Every row gives one point. To make a cloud, some directions were put in groups of two or more. Within a group, all points are equally far from the middle, so they leave a hole (a ring in 2 directions, a hollow ball in 3). The other directions are filled evenly. Then the cloud was stretched, turned, moved and blurred a little. Count the holes, and give their numbers of directions, smallest first.
In the rows, zero is written as 128.

Cloud (15 x 2):
[[145  77]
 [ 51 110]
 [183 133]
 [ 96 134]
 [ 81 171]
 [107 136]
 [159 113]
 [ 70  94]
 [140 155]
 [145  95]
 [ 50 103]
 [103 174]
 [ 76 115]
 [ 98 117]
 [162 107]]
Holes: 0

Cloud (21 x 3):
[[153 137  93]
 [122 174  82]
 [108  56 141]
 [153 147 161]
 [128  92  77]
 [195 155 110]
 [172  92 148]
 [ 99  84 182]
 [134 170 146]
 [ 68 118 138]
 [ 97 128 109]
 [ 99 113 219]
 [129 105 145]
 [160 144  82]
 [154 151 176]
 [203 146  82]
 [181 118 155]
 [153 144 178]
 [196 158 157]
 [133 178 126]
 [181  95 138]]
Holes: 0

Cloud (29 x 4):
[[114 185 170 134]
 [112 173 195 147]
 [153 158 163 187]
 [168  80 119 162]
 [140 177 160 141]
 [138 179 151 151]
 [173  97 112 117]
 [150  97 139  74]
 [ 99 117 170  79]
 [182  69 146 130]
 [114 135 188 190]
 [125 179 160 120]
 [ 71 109 135 123]
 [173 103 113 117]
 [142  73 190 131]
 [151 142 173 199]
 [132  99 198 171]
 [143 148 152 199]
 [119 145 122 192]
 [126  86 183 168]
 [132 166 190 181]
 [162 161 169 153]
 [188  86 167 130]
 [180 124 176 128]
 [160  62 134  99]
 [162  70 108 122]
 [131 176 129 152]
 [146 174 163 161]
 [100  88 122  78]]
Holes: 1 (4)

Cloud (52 x 6):
[[135 143 156  17 134 101]
 [114 192 106  55  85 147]
 [128 186 148 108 181 148]
 [162 155 104  58  97 159]
 [ 88  96  76 109 123  90]
 [152  91 115  47 143 163]
 [ 96 159 173 100 126 165]
 [159 187 110 141 136  53]
 [ 94 157 164  86 144 144]
 [105 130 173 141 120 155]
 [106 118 174 101  94 208]
 [150 144 172  70 130  90]
 [ 86  82 139 105 182 104]
 [108 111 180  74 108 127]
 [ 71 121 153  81  86 150]
 [162 176 135 169 197 105]
 [118  98 111  77  75 201]
 [108  87 119 142 158 131]
 [ 41 159 118  81 152 127]
 [ 91  94  93  96 122 167]
 [126 192 143 149 111  67]
 [ 68 111  91 152 131  99]
 [182 141 135  95 169  87]
 [142 119 133  53 213 109]
 [147 142 172 126 156 126]
 [ 65 122 126 144 124 174]
 [129 106 173 107 107 185]
 [131 148 136  74 172 198]
 [ 95 176 167  96 125 158]
 [168  93 138 136 165 105]
 [130 204 134 157  62  97]
 [130 112 173 135 155 103]
 [ 95 103  76 147 139 103]
 [169  90 130  74 132 147]
 [ 71 115 122 129  90 120]
 [127 130  70  51 157 152]
 [148 167  81 177 122 116]
 [ 86 208 110 149 121  96]
 [ 83 106  77 161 143  85]
 [ 98  64 143  69 147 138]
 [ 47 113 103 112 147  96]
 [167 183  93 164 150  94]
 [157 196 106 111 132 139]
 [103 110 141 178  60 113]
 [170 135 115  61 101 173]
 [162 122  89  90 117 100]
 [110 145 109  57  48 124]
 [133 189 107  78 110 111]
 [ 69  97 126  71 101  99]
 [ 84 138  72 141 115 105]
 [143 197 127  91 155 123]
 [140 182 143 107  61  94]]
Holes: 1 (3)

Cloud (72 x 8):
[[ 64 115 144 202 141 101 101 182]
 [173 147 159 195 126 107 127 179]
 [116 107  79 202 132 177 128 223]
 [140  60 126 165  82 153 169 165]
 [116  74 146 138  76 146 147 129]
 [110  75 117 218 146  98  98 166]
 [103 135  84 181  82 157 140  90]
 [163 148  55 109 118 116 165 141]
 [ 81 147 190 107 113 143 170 126]
 [115  90 127 140 191 138 150 137]
 [158 119  71 243 110 116 109 153]
 [108 127 169 139  80  58 110  93]
 [151 143 136  90  90  74  86 185]
 [107 157 115 149  82 141 131 100]
 [150 103 129 110 153 103 109 122]
 [ 53 138 156 145 129  87 147 154]
 [107 160  75 118 113  63  97 119]
 [111 130 189 139 134 112 165  44]
 [153  91 148 127  82 175 168 137]
 [132 112 123 161 178 118  89 131]
 [107 158  64 128 129 128  91  85]
 [109 170  62  70 173  80 201 168]
 [132 201 122  98  57 101  87 165]
 [109 201 151 127 122 106 103 155]
 [117 136 199 144 156 114  98 194]
 [ 69 146 121 209  80  72  75 135]
 [158 172 100 187 186  99 151  68]
 [101 121 134 161 181 161 137  71]
 [195 105 104 159 119 118 176 100]
 [131 140 110 116  79 158  79 122]
 [ 85 204  93 162 117 133 119 188]
 [ 82 158  82 111 187 145 144  79]
 [155 176  99  77 103  81 168 114]
 [167 120  96 102  55  99 144 125]
 [160  93 158 121 114  97 139 160]
 [174 167 136 180 111  90 125 181]
 [146 113 127 116 117 106 114 160]
 [127  83 151  83 171 160 156 177]
 [148 154 182 156 163 114  99  94]
 [113 160 141 141  81 134 162 124]
 [177 150 109 137 166 115 117  78]
 [167 119 139 116 131 148 177 121]
 [122  42  95 135 160  94 132 191]
 [117 208 183 147 124  61 160 109]
 [119 164 165 175  50  84  56 185]
 [119 143  91 139 172 169 113 110]
 [115 142 120  95 111  93  79  71]
 [102 190  69  99 137 105 189 110]
 [105 157 104 152  78  90 103 114]
 [120 143 170  85 131 144 110  69]
 [109 134  98  98 138  63 113 146]
 [176 140  81  95 126  92 178 122]
 [193  98 136  75 166 114 158  68]
 [120 191  79 137 146  59 160 100]
 [127 156 122  81  85  47  92 141]
 [ 98 173 142 158  86  74 151 103]
 [176  69 139 124  72  92  80 184]
 [141 140 199 160 137 140  99 178]
 [150  81  58 153 109 133 138 131]
 [139  81 205 158 101 146 105 152]
 [108 134  69 143 125 143 170 108]
 [146  71 104  97 184  87 157 159]
 [132  74 152 152 118  79 142 125]
 [ 88 148  87 152 155  26 176  45]
 [159 121 128 179 125 142  77 129]
 [134 138  61 223 106 132 138 176]
 [204 134 131 151 105 184  86 109]
 [120 167  92 170  93  85 105 170]
 [183 163 143 123  83 131  81 137]
 [116 149 133 107  69 146  90 172]
 [149 166  82  88  57  64 134 157]
 [110  78  71 131 104 164 116 126]]
Holes: 0

Cloud (96 x 9):
[[135 236  94  86  85 115  83 136 110]
 [133 206  93 135 125 129 162 174 139]
 [145 217 184 148  94 148 174 135 127]
 [117 118 187 185  68 149 156 135  92]
 [ 77 159 143 185 135 108 102 123 162]
 [162 125  90 138 119 153 151  66 157]
 [145 203 120 168 116 110  92 114 159]
 [128  49 114 150  67 121 161 109 129]
 [ 98 207  46 163 129 132  96 154 118]
 [149 198 127 196  88 108 108 123 155]
 [155 155 149  80  67 149  81 110 138]
 [ 89 158 175 179 107 169 135 122  82]
 [ 98 132 172 133 101 171  67 111 130]
 [113 122  65 154  55  72 136 120 133]
 [126 190 109  99  51 116 176 105 178]
 [118 186 181  99  96 149  79  61 105]
 [117 119 201 125 112 116 124  84 171]
 [ 74 187  97  91 105  93 120 139 101]
 [108 161 121  92  59  64 144 115 134]
 [145 151 174 177  56  94  99 155 132]
 [155  76 159 150 133  98 204 120 149]
 [ 35 112 119 115 141 140 105 106  31]
 [145 167 145 116  22  63 142 107 134]
 [123 191 166 166  88 157  64 132  66]
 [103 167 126 105 163 110 121  76 108]
 [112 168  20 131  67 108 114 153 149]
 [133 155 100 102  69  65 154 124 106]
 [146 141 193 122 114 115 136  98 188]
 [157 102 102 157 144 107 164 174 115]
 [ 82 125  89 143  63 162 157  99  98]
 [129 123  78 126  99 104  64 161 174]
 [140 161  89 192  89 141 148 152 113]
 [168 178 112 138 118  80 177 130 181]
 [ 73  88 103 109  85 134  92 120 118]
 [ 90 115 146 111  72 105  81 134 155]
 [140  70  90 115  97 116 131 118  65]
 [ 66  69 158 154 135 160 131  52  64]
 [ 99 159  76  93 100  96 136  86 158]
 [151 121 184  93  86  79 103  82 116]
 [ 88 210 122 157  80 149  69 134  81]
 [118 129 113 192  65  96 104 136 107]
 [128  81 220 140  87 177 207 112  85]
 [ 96 194  73 117  78 147 117 145 145]
 [142 168 116 184 132 128 204 138 142]
 [ 90 134  52 169 128 150 131 200 166]
 [ 72 132 160 184 113 139 154 117  72]
 [106 104 118 111  82  99 144 163 176]
 [143 161 159 141 129 148 196  94  80]
 [ 84 156 163  85  72 124 135  93 153]
 [ 82 117 144 143 179 147 143  74  70]
 [ 99 150 127 129 166 161 108 114 131]
 [150 158 175 131 120 203 138 150  95]
 [ 71 139  88 132 157 174 142 134 120]
 [118 106 197 124 133 139 174 162 169]
 [158 201 118  59 108 111  99 142 159]
 [126 213  85 166  93  96  93 108 168]
 [124 166  83 145  83  90 120 203 158]
 [153 104 124 136  78 171  98 161 104]
 [ 76 160 106  76  85 101 120 156  96]
 [139 180 122  94  94 134  53  90  47]
 [ 89 107 204  98  73 145  99  69 109]
 [ 83 106 117 143 151 173  71  96 102]
 [143 150 142 116 132 111 105 158 191]
 [171 149  95 140  71  79 119 156 170]
 [136 162 101  79  82 118  89  74  64]
 [157 136 142  85 111 102 120 126 179]
 [ 77 180 115 126  90 116 162 103  95]
 [160 179 112 100  57  80 169 164 139]
 [129 167 108 156 122 108 188 159 207]
 [134 143 132 105 123  66 188 103 130]
 [123  96 102  80 112 107 108  87  34]
 [167 181  38 111  96  90 140 161 135]
 [145 196 140 175  69 127  98 143 190]
 [134 180 129 131 117 114 137  92 191]
 [135 127 122 179 115  81  85 140  95]
 [135  48 175 128  95 154 172  94 138]
 [102 178  74 127  97 119 166 175 134]
 [113 152 126 192 127 120 167 160 125]
 [114 152 129  59  90  85 143 173 149]
 [115 134 151 108  75  92 170  74  47]
 [ 84 180 199 162 121 137 127 144  85]
 [108 151 193 170 116 120 186 152 159]
 [116 164  69  71  97 143 121  91 118]
 [111  88 153 182 100 134 204 105  71]
 [108 157 112 179 126 177 187 103 113]
 [ 82 110 118 116  78  98 172 126 108]
 [126 161 163 133 127 182  89 117  51]
 [135 142 176  60 120 144 110  79  78]
 [110 106 116  96  54 106 137 135 162]
 [106 165  99 122  98 114 116  91 188]
 [144 181 176 172 119 135 102 164  97]
 [117 175 114  85  38  90 122 104 100]
 [162 148 147 117  75  51 145 109 166]
 [129 105 128 139 142 102 213 137 102]
 [126 101 100 129 141  73  92 142 135]
 [118 189  95 163 112  98 128 152  84]]
Holes: 1 (6)

Cloud (101 x 9):
[[138 126 130 129 178  81 139 126 155]
 [143 121 109 118 134  97 204  61 116]
 [154 167 179 100 156 124  92  49 147]
 [102 154 133 157  94 160 165  90 174]
 [ 87 111  99 108 149 145 171  77  88]
 [147 155 100  93 124 197 151 120  96]
 [141 129 124  46 160 149 143 143 108]
 [168  34 119 175 105 107 187 115 123]
 [ 98 127 125 107  87 139 101 113  41]
 [123  81 173 125 156 137 108 104  96]
 [108 168 139 154 124 105 211 148  67]
 [142 118 141 106 160 124 171  82 185]
 [119 113  53 101 126 126 174 198 119]
 [216 155 136  99 124 173 183 144 104]
 [133 208 104  82  73 147 124  80 172]
 [ 88 131 165  86 126 118  67 134  78]
 [136 127 152  68 115  98 166  65 166]
 [112 180 100  69 145 140 107 128 171]
 [120 141 137  41 117 142 153 124  79]
 [ 93 156 165 124 100 195  91 143 111]
 [140  59 163 149 157 169 145 118 152]
 [162 161  87  81 125 106 134 189 146]
 [ 60 154 131 163 154 152 186  41 112]
 [ 95 214 127 131  77 100 168 136 124]
 [109 145 147  44  96 150 148 168  92]
 [ 78 144 173 120 138  93 113  97  41]
 [171 176  84  87 127 175 149  96 104]
 [113 142 189 118 124 168 171  85 156]
 [ 63 152 134 131  76 135 160 158 141]
 [117 162  77 110 142  80 127 146  86]
 [ 73 220 137 137 114 119 146 149 154]
 [ 69 161 114  89 153 200 109 119  94]
 [150 151 107 155  53 152 114 103  96]
 [ 72 125 159 104 143 132  76 121  61]
 [ 71 145 203 113 106 148 180 114 120]
 [114 122 112 165 140 140 227 139  98]
 [ 52 136 139 168  72 130 159 139 126]
 [174 147 137  92  98 103 176 202 140]
 [125 103 122 120 112  59 117 118 112]
 [160 144 186 107 112 170 193  94 126]
 [132  74 148 108 132 138  99  87 149]
 [168 130  95 123  83 185 179 113  99]
 [149 188 179 140 120 134 148 135  72]
 [ 95  58 127  70 137 122 148 152 134]
 [201 160  95 147 134 143 140 171  73]
 [195 158 155 143  87  93 154 122 152]
 [145 175 156 141  85  71 180  30 122]
 [171 167 145 135 108 128  98 171 143]
 [172 110 176 124 156 104 189 204  83]
 [160  63  70 113  81 135 157 168  69]
 [165 129 109 154 116 136 226 111 123]
 [108 156 135 139 154 172 157 153 180]
 [151 125  77 187 135 123 129 212  98]
 [153 176  72  84 143 142 116 102 181]
 [169 128 101 153 156 107 127  59 107]
 [ 77 192 129 162 157  93 155  54 114]
 [116 124 169 172 102 168 144 122  63]
 [140 157 161 152 146 113 125 190 135]
 [237 133 141 118 140 161 115 188 113]
 [ 79  88 169  74 107 134 113  99 109]
 [167 111  96 119 108 142 102  93  68]
 [154 131 173 120  81 203 126 109 120]
 [ 89 177 124 121 183 125 148  65  88]
 [172 209 109  76 125 137  82 106 177]
 [109 172 164 145 169 115 156  72  78]
 [160  95 159 121  94 169 172 134 163]
 [108 173 190 127 142 128 185 110  86]
 [164  43  99 111 115 141 155  98  67]
 [137 133  86  80 182 113 130 149 166]
 [152 177 112  79 124 120 126 191 148]
 [120 147 109  86 149  99 142  90 166]
 [169 136 144 165 187 157 132 203  85]
 [ 73  91 144 163 166 163 206 137  76]
 [151 168 166 111 133 127 152 204  80]
 [107 112 138  66 156 145 165 103  89]
 [138 153 177  95  80 180 175 115 105]
 [103  62 162 177 161 142 164 165  54]
 [ 93 129  82 149 148 133  85 110  77]
 [153  95 114 196 141 126 136  68 137]
 [104 105 120  89 210 151 165 133  96]
 [139  89 155 178 186 170 120 193 115]
 [ 87 113 122 161 140 154 117  34  90]
 [191 120 128 159 119 122 167 192  47]
 [ 58 163 131 164 129 117 192 108 147]
 [130 151  87  87 134 114 165  90  93]
 [115 126 168  91 152 138 161  71 166]
 [134  28 103 103 138 129 153 173  37]
 [126 150  82  84 102 134 173 133  80]
 [127 116 125  63 109 179 136 114  85]
 [148 130 147 187 188 162 131 175  78]
 [223 146 135 144 154 185 106 162 104]
 [115 215 162  86 109 120  98 180 111]
 [190 156 131 134 119 129 104 184 148]
 [107  84 165 169 156 135 145 116  59]
 [ 50 152 107 178  96 156 155 141 105]
 [105 118 171  93 169 114 191 120  88]
 [105 128 154  62  90 101 159  52 161]
 [104 131 122 132 115 119 190  26 146]
 [124 103 114 126  98 175 146 175  53]
 [116 105  70  85  98 122 162 138 124]
 [183 203 135  99 103 153  96 110  75]]
Holes: 3 (2, 2, 2)
